Each row is a point. The ring and each string are closed loops that go straight from each point to the next, and from the last back to the first. Before rounding, they use only three directions, however many columns there are. How many times does the string pass through the ring? Passing back the other way cancels.

Ring, 6 rows:
[[  0  46  28 -30]
 [-30  37  -4 -12]
 [-31  -3 -29  17]
 [ -5 -36 -28  20]
 [ 20 -31 -11 -12]
 [ 26  -4  10 -31]]
String (16 x 4):
[[ -3 -13 -19 -10]
 [ 14 -20   4  13]
 [ 32 -36   1  -6]
 [ 35 -27  -8 -50]
 [  6  -1 -12 -40]
 [  0   7  -2 -19]
 [ 11  29  31 -16]
 [  8  63  53 -24]
 [-16  67  24 -39]
 [-30  44 -11 -39]
 [-22  19 -15 -19]
 [-19  17  -2   9]
 [-33   8 -16  28]
 [-42 -22 -48  37]
 [-25 -40 -45  39]
 [-11 -30 -38  -1]]
Times through: 3

Ring:
[[ -6 -21 -43  31  -4 -11  12  -5]
 [ -2  37  -4 -24  42   9 -34   3]
 [-12  44  24 -54  41  22 -50  18]
 [-25  12  34 -53   4  22 -41  28]
 [-23 -34   1  -5 -39  -1  -4  14]
 [-13 -41 -35  31 -31 -13  17   0]]
String, 26 rows:
[[  8  58  13 -43  40   2 -54  -6]
 [ -4  25   8 -30  15   3 -36   3]
 [ -6  19   8 -27   9   2 -33   4]
 [  4  66  30 -63  43   9 -66   1]
 [  2  47  24 -50  23   2 -55  -2]
 [-15  17   3 -26  25  16 -27  16]
 [-21  26   1 -31  52  31 -28  28]
 [-10  50  10 -44  63  27 -45  19]
 [  8  78  21 -59  64  12 -67  -1]
 [  9  56  16 -44  32  -2 -55  -9]
 [ -8  13   0 -19  10   3 -25   5]
 [-14   5 -25   3  34  14  -6  14]
 [ -6   9 -49  24  50   9   4   5]
 [  6  15 -51  27  38  -8   0 -13]
 [ -1  -4 -54  35  24  -7  11  -7]
 [ -6 -18 -59  43  16  -6  20  -3]
 [  6  -4 -47  32   5 -19   5 -18]
 [  7   9 -21   5  -2 -19 -16 -18]
 [ -5   5  -8  -8   1  -5 -18  -1]
 [-18 -22 -37  23   9   7  12  13]
 [-12 -24 -58  42  17   1  23   5]
 [  5   4 -49  29  22 -12   3 -13]
 [ 11  25 -35  11  29 -13 -14 -18]
 [  1  21 -40  14  46   2  -7  -4]
 [ -8  18 -31   4  49  13 -10   9]
 [  8  61  -9 -26  67   8 -42  -4]]
Times through: 3
String (19 x 8):
[[-24  18   6 -32  39  30 -27  30]
 [-29  32  30 -60  48  42 -45  41]
 [-35  14  29 -54  32  42 -36  45]
 [-24   2  13 -31   7  19 -24  25]
 [ -9  15  20 -37  -5   2 -38   6]
 [-18   2  37 -49 -26   5 -41  15]
 [-26 -28  30 -33 -52   1 -23  18]
 [-36 -62  -8   9 -49   7  15  27]
 [-27 -45 -19  14 -29   3  12  18]
 [-16 -19 -12   2 -14  -1  -4   9]
 [ -6  -3  -5  -8 -14  -9 -17  -3]
 [  1 -15 -25  17 -25 -22  -3 -15]
 [ -7  -4 -14   0  -3  -5 -11   0]
 [-15 -16 -31  16   7   4   6   9]
 [-11 -15 -60  41  31   4  21   6]
 [  3  24 -39  12  48   1 -10  -5]
 [ 12  59  -5 -28  51  -1 -45 -12]
 [  3  40  13 -37  22   0 -46  -4]
 [ -8  26   8 -32  22   9 -35   9]]
Times through: 0

Ring:
[[-16   8  10  -6  16   6 -18  27  22 -24 -23   8]
 [-53   7  18  -7  31   6 -28  39  35 -20 -16  13]
 [-63   3  16  -4  37   4 -20  35  36 -13  -9  11]
 [-44  -2   8   1  33   1  -3  20  27  -3  -4   5]
 [ 22  -9 -12   7   7  -3  26 -11  -1  12  -4 -10]
 [ 56  -9 -20   8  -8  -4  35 -22 -14  14  -8 -16]
 [ 72  -5 -21   6 -16  -1  33 -23 -17   4 -17 -15]
 [ 45   2 -10   1  -7   3  14  -5  -3 -13 -24  -6]]
String, 25 rows:
[[  13    5    3   -6    1    3  -15   20    8   -8  -21    1]
 [   9   11    4   -4    7    8   -7   16   16  -36  -33    6]
 [  20    7   -3    1    6    6   11    2   10  -33  -30    2]
 [  17    2   -5    2    7    3   12    1    7  -15  -20   -2]
 [  52   -2  -12    1  -12    0   11   -5   -9    2  -18   -9]
 [  77   -2  -19    3  -21    0   22  -16  -18    2  -22  -14]
 [  69    0  -20    8  -11    3   39  -25  -11  -19  -27  -11]
 [  62    1  -18    8   -8    3   37  -23   -7  -23  -29   -9]
 [  41    2  -11    4   -2    3   21   -9   -1  -18  -25   -6]
 [  29    1   -6    0   -1    2    6    3    1   -6  -19   -4]
 [  36    3   -5   -3   -7    3   -1    7    0   -9  -23   -3]
 [   8    9    6   -7    4    6  -16   23   14  -25  -29    6]
 [   1    5    6   -7    6    4  -19   25   13  -10  -20    4]
 [ -73   14   27  -11   37   10  -43   53   46  -38  -24   21]
 [ -76   10   22   -5   44    8  -25   41   46  -34  -18   18]
 [ -16    2    4   -1   19    3   -4   17   19  -10  -14    3]
 [ -17    1    5   -2   17    2   -9   20   18   -5  -12    3]
 [ -38    1   12   -5   24    2  -23   33   25   -1   -8    7]
 [-121    6   30   -5   63    6  -33   53   60  -25   -6   22]
 [ -76    4   21   -6   41    3  -30   44   41  -10   -6   14]
 [   4   -1    1   -3    7    0   -7   15    8    4  -11   -1]
 [ -46    4   15   -7   27    3  -27   37   29   -7  -11   10]
 [-108   12   33  -11   53    9  -49   63   58  -33  -16   25]
 [ -61    9   19   -6   36    7  -25   39   40  -30  -19   16]
 [ -11    3    5   -2   15    3   -7   18   17  -13  -17    4]]
Times through: 4
String, 29 rows:
[[  1  -2  -3   3  13   0   9   4  10  -2 -11  -3]
 [  0  -8  -8   9  19  -2  27  -8   9   3  -4  -6]
 [ 30 -14 -20  14   9  -5  49 -28  -5  15   0 -15]
 [ 68 -13 -25  10 -12  -6  42 -29 -20  25  -4 -21]
 [ 88 -12 -28   9 -22  -6  41 -32 -28  26  -8 -23]
 [108 -12 -36  14 -26  -5  61 -48 -33  15 -13 -26]
 [ 90  -7 -25   5 -25  -3  32 -25 -26  14 -16 -19]
 [ 49  -3 -12   2  -9  -1  14  -6  -8   5 -16 -10]
 [ 22   0  -7   3   6   2  15  -2   5 -12 -19  -4]
 [ 37   4 -10   5   1   5  24 -10   3 -29 -29  -3]
 [ 39   7  -8   2  -2   6  17  -5   3 -33 -33  -2]
 [ 47   3  -8  -2 -10   3   4   2  -4 -11 -25  -5]
 [ 32   1  -5  -2  -4   1   2   5   0  -3 -19  -5]
 [ 28  -1  -5  -1  -2   1   1   6   0   1 -16  -5]
 [ 12   0  -3   0   7   2   5   6   7  -6 -16  -2]
 [ 29   3  -7   2   2   4  14  -2   4 -19 -24  -3]
 [ 55   3 -15   6  -5   5  32 -19  -4 -28 -31  -7]
 [ 95  -2 -25   7 -24   1  39 -30 -23  -7 -26 -17]
 [ 72  -5 -18   2 -20  -2  18 -13 -18  13 -15 -15]
 [ 50  -5 -13   1 -11  -2  13  -6 -10  11 -13 -11]
 [ 87 -11 -27   8 -22  -5  38 -29 -26  21 -10 -21]
 [ 86 -15 -31  12 -18  -7  52 -39 -28  26  -5 -24]
 [ 56 -10 -17   4 -12  -5  21 -13 -15  24  -5 -16]
 [ 22  -5  -8   2   3  -1  10   0   0   8  -9  -7]
 [ -2  -5  -5   6  18  -1  19  -2  10   1  -6  -4]
 [-25  -7  -3   9  31  -1  24  -2  18   1  -1  -2]
 [-20  -9  -3   7  26  -3  19   0  15   9   1  -4]
 [  4  -7  -5   3  11  -3  10   3   5  15  -2  -6]
 [ 11  -5  -5   2   7  -1   8   4   4   9  -7  -6]]
Times through: 4

Ring (6 x 14):
[[ -5  41  24  -1  13 -22  49 -16 -43  -1 -26  -8 -57 -16]
 [ -8  19  -4 -30   5 -19  32  10  26  -2 -25  44 -25  -5]
 [-10 -17 -29 -22  -8  -8  -5  32  72  -3  -1  50  28  26]
 [  0 -34 -26   8 -13   5 -25  25  48  -5  22  13  50  39]
 [  2 -11   0  34  -5   1  -7   1 -16  -3  18 -33  17  28]
 [ -4  26  23  28   8 -15  29 -16 -52  -1  -6 -41 -34   3]]
String (28 x 14):
[[  6  -1 -13 -31  -2  -3  14  11  29  -6 -11  52  -1  -3]
 [  4   0  -8 -18  -2  -3  12   8  17  -5  -7  33  -1   2]
 [-28   7 -18 -20   0 -27  17  30  67   1 -17  39  -1  24]
 [-33  12 -22 -37   1 -33  24  35  86   1 -27  61  -8  20]
 [ -7  16 -11 -46   3 -18  31  16  45  -3 -28  68 -21  -8]
 [ 11  13   1 -28   3  -4  27  -3  -4  -6 -17  40 -23 -17]
 [  6   9   3 -10   2  -5  20  -2  -8  -5  -9  17 -14  -4]
 [-22  37  10 -12  11 -32  45   3   5   2 -31  12 -46  -1]
 [-20  59  29  -8  19 -38  65 -13 -34   2 -41  -4 -77 -17]
 [  4  55  40   2  19 -20  62 -33 -82  -2 -31 -21 -79 -33]
 [ 14  26  24   7   9  -4  34 -24 -63  -5 -11 -15 -40 -19]
 [  1  10   7   6   2  -8  18  -4 -17  -3  -4  -5 -14   4]
 [-19  24  15  28   7 -24  26  -2 -22   2  -8 -38 -26  18]
 [-25  29  25  51   9 -28  27  -9 -45   4  -3 -72 -32  26]
 [ -5  21  29  54   7 -12  21 -21 -72   0   6 -76 -26  15]
 [ 20   6  18  23   2   7  13 -22 -63  -6   8 -30 -13  -5]
 [ -4   7   4  12   1 -10  14   1  -9  -2  -1 -10  -8  13]
 [-16  17  12  28   5 -20  20  -1 -19   1  -3 -35 -18  20]
 [-21  30  22  36   9 -27  31  -7 -36   2  -9 -52 -34  18]
 [  2  14  10   9   4  -8  21  -7 -26  -3  -5 -10 -19   2]
 [ 23  19  21   3   6   4  29 -25 -65  -7  -7  -8 -33 -23]
 [ -2  54  37   4  18 -23  60 -28 -72  -1 -31 -21 -75 -27]
 [ -4  54  31 -11  18 -26  63 -22 -52  -1 -37   0 -75 -29]
 [ 19  30  18 -23  10  -3  43 -21 -47  -6 -24  25 -48 -35]
 [  7  11   3 -12   3  -5  23  -3 -10  -5 -11  20 -18  -7]
 [-26  20  -5 -14   4 -29  28  18  40   1 -22  24 -20  15]
 [-37  22 -16 -34   5 -39  32  32  78   3 -32  53 -20  18]
 [-24  11 -23 -50   1 -27  25  33  86   0 -29  78  -8  10]]
Times through: 4
